Rows are points. The ring and each string are closed loops that go straight from each point to the next, and from the last back to the first. Before rounding, they use only three directions, however many columns there are. How many times does the string pass through the ring? Passing back the other way cancels.
(in the rows, 128 means zero)

Ring:
[[112 188 130]
 [148 156 175]
 [183  97 174]
 [207  71 118]
 [178 110  65]
 [137 145  69]]
String, 32 rows:
[[184 144 184]
 [183 145 190]
 [175 148 158]
 [156 130 146]
 [139 127 171]
 [129 165 195]
 [136 209 173]
 [147 205 139]
 [151 148 125]
 [130 130 132]
 [ 96 152 126]
 [ 79 207  89]
 [109 199  74]
 [140 185  75]
 [146 137 109]
 [125 118 111]
 [104 137  76]
 [114 183  42]
 [130 193  53]
 [142 160  95]
 [141 129 119]
 [106 144 116]
 [ 88 184 117]
 [112 135 137]
 [128 128 138]
 [109 169 163]
 [126 201 181]
 [154 215 192]
 [169 173 165]
 [159 134 145]
 [147 113 153]
 [168 136 146]]
Times through: 4
String:
[[163 143 143]
 [156 188 172]
 [124 205 178]
 [105 180 158]
 [129 145 131]
 [138 175 112]
 [107 224  80]
 [ 94 170  87]
 [114 132 105]
 [142 154  95]
 [152 145 106]
 [127 136 107]
 [ 87 161  92]
 [ 98 211  86]
 [147 180 109]
 [130 150 130]
 [121 136 147]
 [152 165 139]
 [166 201 167]
 [159 161 199]
 [142 104 183]
 [155 115 151]
 [179 138 147]
 [190 129 189]
 [157  99 203]
 [148 113 160]]
Times through: 3

Ring, 8 rows:
[[ 68 102 114 163 116 109]
 [ 69  97 108 149 116 112]
 [ 97 107 113 125 124 118]
 [130 126 125 106 142 122]
 [134 133 131 112 150 120]
 [132 137 136 127 148 117]
 [124 136 137 141 139 114]
 [ 93 120 127 159 124 110]]
String (25 x 6):
[[ 28  88 105 193 117 100]
 [ 29  84 100 179 126 102]
 [ 18  77  95 183 119 101]
 [ 24  77  95 177 111 104]
 [ 14  71  89 174 124 102]
 [ 90 110 117 139 126 114]
 [142 133 134 114 118 124]
 [108 109 114 115 115 122]
 [ 67  88  97 126 128 116]
 [ 63  90  99 133 138 113]
 [ 84 101 107 125 141 116]
 [113 120 123 123 136 118]
 [152 140 138 108 131 124]
 [154 139 134  95 150 125]
 [136 133 129 105 160 121]
 [172 152 146 102 137 126]
 [161 148 144 110 135 124]
 [170 156 150 110 148 122]
 [ 99 125 128 147 160 109]
 [148 151 149 134 148 116]
 [153 148 146 125 131 120]
 [102 120 125 141 134 113]
 [ 84 114 121 156 134 109]
 [125 132 134 135 126 117]
 [137 140 142 140 114 118]]
Times through: 2
String:
[[129 132 134 129 122 119]
 [ 94 114 121 146 124 113]
 [126 129 133 132 113 119]
 [132 132 133 125 123 120]
 [ 76 104 113 148 126 111]
 [  7  65  85 173 118 103]
 [ 59  88 100 145 113 113]
 [134 126 128 112 114 124]
 [111 111 115 113 116 122]
 [ 75  94 103 128 130 116]
 [ 88 105 111 128 134 116]
 [133 130 130 116 130 121]
 [156 139 136 100 131 126]
 [142 129 126  93 146 125]
 [131 126 123  99 155 122]
 [176 151 144  89 144 128]
 [169 150 145 102 133 126]
 [161 148 142 102 152 124]
 [115 128 127 126 165 114]
 [ 93 116 120 141 149 111]
 [121 128 130 129 135 117]
 [152 145 143 119 134 121]
 [ 94 116 122 144 139 112]
 [ 92 122 127 157 143 108]
 [ 78 119 127 174 142 104]
 [ 69 106 116 162 137 107]
 [118 129 132 139 127 115]
 [143 141 141 129 120 120]
 [127 133 137 140 116 117]]
Times through: 1

Ring, 9 rows:
[[ 83  88 122 145 163 132 177  98 152]
 [104 104 129 142 141 118 171 130 111]
 [149 138 129 147 120 113 141 170  80]
 [199 166 125 141 110 111 111 188  77]
 [217 171 119 133 115 114 100 179  97]
 [206 162 108 140 139 135  94 150 147]
 [157 136  99 165 175 166 103 112 201]
 [115 112 100 172 189 173 125  91 215]
 [ 89  94 108 163 186 160 152  83 200]]
String, 23 rows:
[[160 149 100 185 171 174  89 135 188]
 [155 127 113 135 151 132 133 119 156]
 [143 111 107 127 169 139 140  86 194]
 [138 103 116 108 154 117 161  90 164]
 [126 125 107 177 172 164 120 121 179]
 [ 67  96  97 209 213 200 130  80 239]
 [ 37  69 105 186 211 182 168  58 230]
 [107  84 126 102 148 104 192  87 141]
 [123 111 120 139 150 127 155 117 141]
 [113 116 117 165 157 144 143 128 145]
 [135 119 121 138 143 123 149 129 128]
 [117 128 118 182 152 149 131 150 129]
 [114 131 131 179 129 129 144 178  77]
 [138 155 123 202 132 148 110 197  86]
 [153 142 118 162 140 137 121 156 122]
 [174 130 130  97 112  86 157 145  87]
 [209 161 131 110  95  86 128 185  57]
 [180 130 128  93 115  87 154 139  96]
 [183 154 116 149 133 130 109 161 120]
 [219 183 109 163 130 141  74 184 123]
 [249 175 115 103 112 103  96 164 112]
 [193 141 117 109 130 109 128 134 130]
 [167 134 115 132 143 126 129 130 143]]
Times through: 2
